Each point is reached from the start by the listed moves, each made 0, 1 or 2 times, or once backwards (-1), plus a little noise. Is the number of moves made odd or even? Then give how often each move was made.
In the rows, 100 means zero.

Moves:
(1): 108; 119; 84; 108
(2): 106; 75; 77; 119
Start: 104; 96; 99; 97
Points:
129; 84; 21; 151 => even (2, 2)
90; 102; 137; 70 => even (-1, -1)

Moves:
(1): 104; 107; 116; 97; 107; 132; 90
(2): 109; 73; 103; 136; 109; 89; 98
(3): 89; 128; 123; 66; 95; 95; 71
(4): 83; 91; 106; 124; 97; 106; 101
(5): 78; 97; 91; 87; 119; 106; 100
(6): 106; 77; 90; 104; 74; 104; 84
Start: 99; 118; 100; 124; 81; 119; 105
Points:
122; 92; 55; 137; 82; 87; 143 => odd (-1, 0, -1, -1, 0, 0)
54; 51; 83; 167; 42; 146; 75 => odd (0, 0, 0, 2, 1, 2)
70; 168; 129; 54; 122; 64; 71 => odd (-1, 1, 2, -1, 1, -1)
140; 79; 115; 170; 110; 123; 89 => even (1, 2, 0, -1, 0, 0)
51; 112; 134; 103; 129; 100; 43 => even (0, 2, 2, 0, 2, 0)

Moves:
(1): 102; 101; 95; 90; 90; 103; 87; 93; 81; 101
(2): 97; 95; 86; 84; 70; 82; 108; 126; 89; 97
(3): 99; 102; 103; 105; 103; 98; 105; 100; 88; 109
(4): 93; 115; 96; 96; 85; 90; 91; 107; 106; 111
(5): 122; 110; 116; 95; 131; 117; 110; 93; 103; 98
(6): 111; 100; 112; 111; 93; 109; 101; 102; 100; 99
(7): 89; 99; 112; 94; 98; 104; 114; 76; 112; 96
(8): 97; 99; 103; 93; 108; 116; 102; 107; 100; 103
(9): 101; 90; 96; 99; 93; 97; 101; 92; 110; 112
Start: 95; 83; 98; 96; 134; 110; 95; 110; 115; 86
Points:
141; 99; 123; 76; 175; 142; 101; 77; 70; 113 => odd (2, 0, 2, 0, 2, 0, 0, 0, 1)
72; 65; 118; 119; 59; 82; 120; 61; 182; 109 => even (-1, 0, 0, 1, -1, 2, 2, -1, 2)
100; 110; 112; 62; 147; 86; 143; 102; 149; 139 => even (-1, 1, 2, 2, 2, -1, 1, 0, 2)
74; 89; 74; 46; 41; 73; 76; 94; 112; 130 => even (2, 1, 0, 2, 0, 0, 1, 0, 2)
137; 106; 120; 132; 163; 119; 78; 95; 123; 120 => even (0, -1, 1, 1, 1, 1, -1, -1, 1)
57; 68; 25; 37; 38; 64; 67; 195; 75; 118 => even (1, 2, 0, 1, -1, -1, -1, 2, 1)
64; 106; 92; 114; 131; 113; 61; 148; 143; 120 => even (-1, -1, 0, 2, -1, 0, -1, 2, 0)

Moves:
(1): 103; 99; 91; 106; 97; 107; 99; 97; 105; 116; 105; 91; 118; 108; 107
(2): 93; 103; 97; 104; 93; 96; 87; 100; 91; 89; 89; 104; 93; 95; 94
(3): 93; 108; 97; 105; 90; 93; 110; 99; 102; 114; 112; 90; 102; 84; 97
(4): 99; 111; 94; 107; 94; 102; 88; 115; 114; 112; 103; 95; 99; 103; 100
(5): 92; 81; 90; 86; 120; 96; 118; 85; 91; 90; 103; 115; 88; 97; 103
(6): 95; 103; 99; 92; 97; 96; 133; 110; 97; 109; 100; 106; 110; 101; 109
(7): 114; 107; 93; 103; 92; 97; 112; 101; 108; 103; 106; 101; 103; 94; 100
(8): 96; 114; 99; 77; 105; 108; 109; 112; 116; 90; 95; 108; 91; 105; 112
(9): 98; 94; 99; 94; 109; 108; 105; 106; 103; 101; 99; 100; 101; 93; 106
(10): 91; 104; 115; 104; 100; 95; 74; 90; 90; 130; 97; 96; 106; 83; 99
(11): 102; 96; 91; 105; 102; 94; 88; 104; 98; 90; 99; 94; 102; 107; 108
(12): 99; 111; 94; 97; 103; 104; 98; 108; 102; 92; 101; 99; 99; 104; 93
(13): 90; 113; 104; 107; 99; 82; 114; 97; 108; 107; 98; 110; 109; 75; 96
(14): 91; 101; 101; 85; 102; 97; 90; 110; 110; 97; 95; 106; 95; 91; 91
Start: 99; 99; 100; 109; 88; 100; 98; 105; 96; 88; 118; 94; 94; 106; 106
Points:
101; 146; 110; 75; 107; 130; 32; 163; 148; 42; 96; 92; 59; 151; 124 => odd (-1, -1, -1, 1, -1, -1, -1, 2, 0, 0, 1, 1, 0, 0)
119; 139; 113; 114; 57; 95; 161; 99; 77; 195; 155; 75; 133; 86; 115 => odd (0, -1, 1, 0, 0, 2, 2, 0, -1, 2, -1, 1, -1, -1)
47; 88; 103; 89; 125; 86; 82; 46; 45; 127; 129; 100; 97; 76; 92 => odd (1, 0, 1, -1, 2, 0, -1, 0, -1, 2, 0, 2, 0, 0)
60; 114; 77; 69; 81; 83; 30; 127; 102; 69; 97; 97; 45; 104; 129 => even (0, 2, 1, 1, 1, 0, 0, 2, -1, 1, 2, -1, -1, 1)
29; 175; 70; 84; 60; 51; 164; 140; 166; 142; 128; 120; 98; 35; 121 => odd (1, 1, 2, 2, 1, 1, 0, 2, -1, 0, 0, -1, 2, 1)
65; 186; 72; 86; 100; 59; 107; 134; 150; 129; 128; 111; 103; 15; 127 => even (0, 0, 1, 1, 1, 0, 2, 2, 1, 2, 2, 2, 2, 0)

Moves:
(1): 106; 95; 91; 109; 100; 116; 98; 100; 97; 103; 98; 100; 92; 103; 105; 103; 103; 98; 98; 98; 104; 99; 84
(2): 99; 100; 92; 98; 97; 94; 100; 99; 103; 103; 104; 99; 96; 104; 98; 99; 103; 102; 95; 100; 97; 99; 87
(3): 100; 100; 97; 102; 104; 100; 96; 101; 94; 95; 105; 104; 100; 93; 99; 100; 97; 86; 114; 109; 88; 89; 101
(4): 99; 94; 114; 104; 89; 107; 87; 95; 99; 107; 109; 98; 118; 110; 99; 94; 101; 116; 102; 94; 101; 94; 96
(5): 91; 92; 89; 106; 101; 93; 107; 106; 107; 104; 89; 92; 102; 111; 100; 104; 112; 94; 97; 85; 96; 92; 95
(6): 100; 98; 103; 100; 103; 100; 106; 97; 104; 105; 97; 103; 94; 87; 109; 104; 105; 89; 95; 103; 100; 100; 108
(7): 114; 89; 89; 100; 94; 83; 96; 94; 117; 107; 108; 90; 82; 99; 103; 88; 105; 96; 93; 107; 96; 108; 101
(8): 99; 111; 101; 91; 91; 109; 91; 105; 106; 109; 98; 95; 94; 111; 85; 101; 86; 98; 98; 86; 94; 94; 100
(9): 115; 110; 101; 91; 105; 97; 97; 102; 95; 101; 97; 101; 105; 101; 103; 95; 104; 103; 104; 102; 101; 97; 115
(10): 94; 95; 102; 103; 95; 88; 109; 96; 99; 102; 111; 89; 107; 104; 98; 79; 101; 97; 106; 97; 103; 84; 93
(11): 96; 91; 101; 104; 92; 98; 95; 89; 98; 99; 95; 99; 93; 94; 102; 104; 110; 95; 115; 102; 109; 100; 95
(12): 101; 95; 110; 101; 111; 101; 102; 101; 104; 96; 97; 100; 101; 97; 93; 93; 96; 93; 103; 110; 99; 99; 96
(13): 89; 101; 91; 102; 100; 105; 94; 99; 96; 102; 97; 90; 107; 88; 108; 99; 100; 96; 99; 101; 102; 94; 100
(14): 96; 84; 108; 93; 119; 83; 102; 91; 98; 93; 106; 88; 99; 96; 100; 93; 101; 100; 98; 97; 99; 102; 106
(15): 98; 89; 100; 94; 102; 96; 104; 96; 107; 99; 95; 99; 99; 115; 107; 109; 99; 105; 92; 98; 105; 95; 101
(16): 100; 92; 90; 95; 100; 94; 100; 98; 102; 104; 91; 100; 101; 99; 103; 94; 96; 105; 93; 96; 101; 95; 106
(17): 98; 101; 95; 89; 99; 99; 95; 104; 101; 87; 102; 95; 108; 94; 96; 99; 100; 89; 101; 91; 98; 94; 100
(18): 93; 102; 100; 98; 100; 97; 100; 108; 85; 112; 97; 100; 116; 100; 105; 90; 110; 103; 100; 90; 107; 110; 109
(19): 98; 95; 102; 94; 96; 106; 97; 92; 108; 106; 96; 94; 109; 100; 101; 108; 97; 95; 108; 101; 96; 98; 100
(20): 107; 98; 101; 98; 86; 88; 96; 97; 97; 107; 104; 99; 98; 102; 105; 99; 94; 96; 102; 99; 97; 95; 93
Start: 92; 108; 103; 91; 94; 96; 108; 99; 98; 97; 93; 114; 100; 96; 108; 93; 99; 104; 84; 97; 96; 98; 88
Points:
122; 71; 98; 45; 60; 100; 65; 86; 107; 167; 113; 104; 115; 128; 140; 86; 103; 129; 32; 47; 91; 113; 85 => odd (2, 2, 0, 2, -1, 2, 1, 1, 0, -1, -1, -1, -1, 1, 1, 1, 1, 2, 1, 1)
58; 128; 61; 94; 55; 195; 44; 148; 108; 169; 63; 77; 179; 156; 71; 93; 110; 112; 76; 11; 76; 84; 32 => odd (2, 2, 0, 2, 2, -1, 0, 2, 0, -1, -1, 1, 1, -1, -1, 0, 1, 2, 2, -1)
103; 62; 139; 104; 80; 126; 103; 70; 128; 114; 73; 118; 83; 136; 96; 139; 90; 107; 101; 117; 109; 129; 33 => odd (1, 0, -1, 0, 0, -1, 0, 0, -1, -1, 1, 2, -1, 0, 1, -1, -1, 0, 2, 1)

Moves:
(1): 97; 100; 102; 101; 101; 100; 99; 98; 100; 104; 85; 97; 100; 102; 97; 96; 99; 106; 93; 101; 96; 101; 103; 94; 94
(2): 84; 107; 87; 102; 100; 90; 98; 108; 112; 91; 108; 103; 102; 92; 98; 100; 101; 91; 109; 94; 95; 94; 112; 106; 101
(3): 106; 94; 101; 96; 98; 103; 102; 103; 93; 101; 101; 92; 99; 102; 104; 92; 104; 93; 103; 105; 102; 100; 107; 97; 97
(4): 100; 103; 103; 103; 98; 101; 100; 103; 98; 111; 97; 97; 94; 101; 101; 96; 101; 101; 99; 104; 110; 93; 95; 95; 96
(5): 105; 98; 100; 94; 100; 102; 103; 105; 104; 99; 97; 101; 95; 97; 102; 102; 98; 95; 100; 100; 104; 103; 103; 104; 100
(6): 106; 104; 90; 106; 100; 91; 97; 108; 99; 109; 91; 102; 103; 101; 100; 91; 98; 93; 105; 93; 102; 102; 94; 97; 106
(7): 106; 105; 97; 105; 106; 102; 99; 93; 100; 114; 104; 105; 94; 90; 97; 101; 95; 92; 95; 98; 105; 102; 105; 105; 100
(8): 98; 102; 103; 94; 95; 106; 109; 98; 102; 107; 96; 105; 96; 109; 97; 95; 91; 99; 95; 107; 101; 89; 94; 91; 100
(9): 109; 108; 97; 101; 104; 101; 101; 102; 100; 102; 100; 94; 100; 110; 107; 94; 95; 99; 105; 96; 110; 99; 92; 103; 95
(10): 92; 107; 106; 100; 100; 109; 100; 97; 98; 103; 104; 103; 109; 99; 101; 107; 100; 98; 101; 100; 105; 100; 96; 94; 100
(11): 90; 107; 104; 99; 111; 105; 99; 104; 105; 102; 106; 100; 94; 103; 105; 101; 105; 94; 98; 101; 99; 98; 110; 97; 110
(12): 100; 101; 101; 109; 89; 101; 95; 105; 109; 97; 98; 90; 97; 99; 101; 98; 100; 95; 98; 95; 93; 101; 102; 94; 102
(13): 102; 105; 108; 97; 101; 97; 95; 94; 89; 100; 93; 95; 97; 107; 101; 108; 96; 103; 103; 95; 102; 100; 100; 92; 104
(14): 107; 95; 108; 110; 99; 108; 108; 99; 91; 103; 87; 100; 97; 108; 94; 104; 96; 106; 106; 99; 88; 106; 95; 98; 96
(15): 92; 94; 95; 95; 109; 104; 106; 97; 107; 96; 102; 105; 97; 96; 94; 101; 103; 99; 101; 89; 100; 94; 98; 101; 103
(16): 112; 109; 97; 98; 97; 104; 105; 102; 98; 97; 97; 96; 105; 93; 101; 98; 107; 104; 103; 100; 98; 102; 103; 107; 109
(17): 90; 97; 106; 97; 102; 96; 107; 95; 100; 100; 99; 99; 97; 97; 96; 100; 107; 101; 97; 106; 101; 106; 96; 106; 105
(18): 99; 108; 99; 108; 90; 102; 97; 115; 102; 109; 100; 107; 92; 98; 106; 94; 88; 102; 103; 89; 96; 105; 104; 97; 105
(19): 105; 98; 101; 108; 106; 98; 93; 106; 97; 97; 97; 96; 100; 98; 90; 91; 89; 104; 95; 105; 109; 97; 93; 97; 101
(20): 93; 96; 101; 98; 95; 103; 99; 99; 102; 101; 98; 95; 106; 101; 101; 107; 98; 102; 101; 96; 100; 100; 104; 110; 106
(21): 102; 104; 104; 103; 101; 97; 97; 100; 95; 93; 101; 101; 105; 93; 102; 102; 98; 96; 97; 95; 103; 98; 98; 108; 102
(22): 101; 102; 100; 103; 97; 98; 99; 102; 103; 99; 97; 103; 102; 110; 87; 99; 104; 102; 97; 98; 95; 96; 99; 101; 92
(23): 97; 100; 97; 105; 97; 101; 101; 102; 99; 93; 100; 96; 99; 104; 100; 100; 97; 101; 95; 104; 105; 99; 97; 95; 98
(24): 101; 96; 110; 108; 97; 101; 84; 87; 102; 98; 91; 106; 95; 97; 98; 94; 110; 107; 97; 105; 107; 102; 105; 107; 106
Start: 104; 94; 99; 108; 105; 97; 100; 101; 93; 101; 95; 99; 103; 99; 99; 104; 96; 100; 114; 100; 102; 102; 100; 105; 102
Points:
102; 76; 119; 140; 34; 104; 106; 113; 106; 69; 17; 86; 75; 102; 71; 66; 118; 95; 119; 100; 68; 65; 121; 102; 94 => odd (1, 2, 2, 2, 1, 0, -1, 2, -1, -1, -1, 2, 0, 2, 1, 1, 0, 0, -1, 0, 2, 1, 1, 2)
146; 123; 129; 195; 84; 107; 49; 114; 91; 124; 35; 113; 87; 63; 100; 89; 106; 113; 120; 36; 48; 155; 137; 144; 190 => even (0, -1, -1, -1, -1, 2, 1, -1, -1, -1, 2, 2, 0, 2, 0, 2, 0, 2, 0, 1, 2, 0, -1, 2)
111; 156; 94; 151; 114; 72; 56; 113; 80; 79; 90; 62; 85; 45; 94; 62; 94; 77; 107; 89; 157; 111; 134; 113; 134 => even (1, 2, 2, 0, 0, 0, 2, -1, 1, 1, 0, 1, 2, -1, 0, 2, 2, 1, 2, -1, 1, 0, 2, 1)
105; 103; 129; 154; 112; 102; 94; 108; 55; 74; 38; 57; 101; 100; 90; 93; 152; 98; 122; 98; 102; 103; 94; 94; 153 => odd (0, 0, 1, 2, -1, 2, -1, -1, -1, 0, 2, 1, 1, 2, 1, 2, 1, -1, 0, 0, 2, 0, 2, 1)
140; 85; 119; 110; 120; 88; 83; 122; 45; 79; 69; 71; 101; 117; 77; 92; 77; 114; 144; 82; 135; 76; 91; 103; 68 => even (0, 1, 2, 2, 1, -1, -1, -1, 1, 0, -1, -1, 2, 1, 1, 0, -1, 0, 2, 0, 1, 1, -1, 0)

Moves:
(1): 108; 100; 99; 101; 96; 103; 98; 100; 101; 101; 108; 93; 104; 96; 97; 101; 98; 100; 93; 98; 97; 102; 101; 107
(2): 100; 100; 94; 101; 102; 105; 96; 100; 102; 101; 97; 97; 92; 89; 104; 104; 100; 96; 104; 106; 102; 90; 97; 104
(3): 102; 93; 105; 99; 101; 88; 108; 100; 106; 104; 100; 105; 102; 89; 108; 104; 90; 99; 100; 101; 100; 90; 98; 96
(4): 96; 98; 91; 101; 104; 97; 103; 99; 111; 89; 98; 99; 107; 101; 110; 103; 90; 102; 96; 93; 108; 97; 99; 98
(5): 105; 90; 103; 107; 104; 95; 105; 103; 89; 90; 107; 98; 110; 102; 101; 97; 89; 106; 110; 106; 101; 97; 97; 94
(6): 103; 99; 104; 99; 97; 86; 95; 102; 102; 105; 87; 95; 97; 98; 100; 100; 101; 109; 106; 97; 108; 95; 99; 88
(7): 115; 98; 93; 107; 97; 88; 115; 108; 102; 100; 99; 101; 98; 108; 96; 104; 98; 104; 112; 104; 96; 94; 100; 104
(8): 103; 91; 102; 100; 100; 92; 93; 99; 108; 96; 94; 106; 101; 98; 99; 91; 102; 103; 104; 108; 96; 100; 100; 100
(9): 99; 97; 106; 97; 105; 94; 88; 105; 106; 101; 93; 95; 102; 103; 93; 108; 96; 97; 105; 103; 87; 104; 96; 96
(10): 98; 89; 94; 93; 100; 96; 107; 109; 100; 101; 97; 108; 104; 92; 97; 104; 96; 117; 110; 99; 105; 96; 87; 104
(11): 100; 98; 97; 109; 98; 97; 101; 104; 93; 96; 96; 101; 97; 102; 100; 100; 95; 103; 92; 101; 100; 97; 98; 104
(12): 93; 101; 98; 98; 100; 101; 103; 90; 98; 101; 100; 94; 95; 98; 99; 97; 98; 100; 96; 101; 87; 105; 103; 98
(13): 108; 107; 105; 94; 102; 103; 100; 105; 102; 95; 98; 98; 98; 93; 91; 104; 102; 98; 96; 114; 101; 104; 99; 103
(14): 97; 93; 96; 96; 104; 121; 99; 111; 119; 118; 91; 106; 91; 106; 104; 91; 93; 104; 97; 106; 116; 91; 108; 96
(15): 101; 96; 105; 99; 100; 108; 109; 102; 101; 93; 102; 90; 94; 103; 104; 99; 106; 104; 95; 95; 102; 104; 95; 105
(16): 96; 104; 105; 103; 89; 99; 102; 95; 105; 106; 98; 92; 102; 98; 101; 109; 92; 102; 102; 105; 103; 108; 98; 113
(17): 89; 103; 99; 110; 107; 95; 99; 105; 107; 106; 100; 101; 99; 93; 103; 98; 101; 101; 105; 92; 109; 97; 96; 99
(18): 101; 85; 109; 102; 103; 108; 107; 98; 92; 92; 108; 93; 114; 93; 90; 108; 102; 99; 94; 101; 95; 102; 114; 109
(19): 96; 100; 101; 93; 89; 91; 100; 100; 97; 97; 103; 95; 106; 112; 89; 97; 102; 101; 99; 109; 97; 92; 102; 103
(20): 102; 99; 101; 92; 105; 87; 85; 98; 105; 101; 104; 104; 98; 101; 101; 108; 105; 109; 103; 112; 90; 96; 107; 94
(21): 110; 103; 103; 93; 103; 99; 94; 91; 101; 106; 92; 98; 104; 105; 95; 99; 103; 104; 100; 106; 92; 97; 103; 112
(22): 96; 95; 95; 101; 98; 89; 93; 82; 110; 111; 98; 102; 99; 109; 92; 93; 104; 103; 99; 111; 101; 97; 95; 95
(23): 106; 108; 99; 105; 94; 112; 102; 91; 104; 91; 95; 107; 114; 90; 90; 107; 102; 102; 99; 107; 85; 97; 110; 103
(24): 99; 98; 88; 111; 94; 97; 110; 107; 95; 97; 102; 93; 116; 101; 116; 95; 106; 97; 102; 107; 89; 98; 101; 104
Start: 100; 96; 106; 99; 85; 96; 88; 95; 90; 97; 97; 101; 106; 101; 106; 93; 103; 93; 93; 109; 99; 109; 89; 86
Points:
74; 136; 77; 138; 99; 122; 130; 81; 96; 55; 100; 81; 138; 65; 195; 101; 79; 85; 58; 121; 69; 117; 104; 103 => odd (-1, 0, 1, 2, 1, -1, -1, -1, -1, -1, 1, 2, 1, 0, 1, 1, 1, -1, -1, 1, 1, -1, 1, 2)
125; 80; 83; 85; 57; 45; 88; 124; 114; 110; 59; 90; 150; 115; 87; 86; 104; 119; 114; 160; 86; 112; 30; 81 => odd (1, -1, 0, 0, 0, 1, 0, 0, 2, 2, 0, -1, 2, 0, 0, 0, -1, -1, 0, -1, 0, 2, 0, 2)
170; 74; 71; 99; 89; 111; 119; 151; 90; 119; 116; 108; 106; 59; 103; 119; 117; 108; 126; 147; 116; 64; 111; 86 => odd (2, 2, 0, -1, 0, 1, 2, -1, -1, 1, -1, -1, 1, 1, -1, -1, -1, 1, -1, 1, -1, 0, 0, 1)
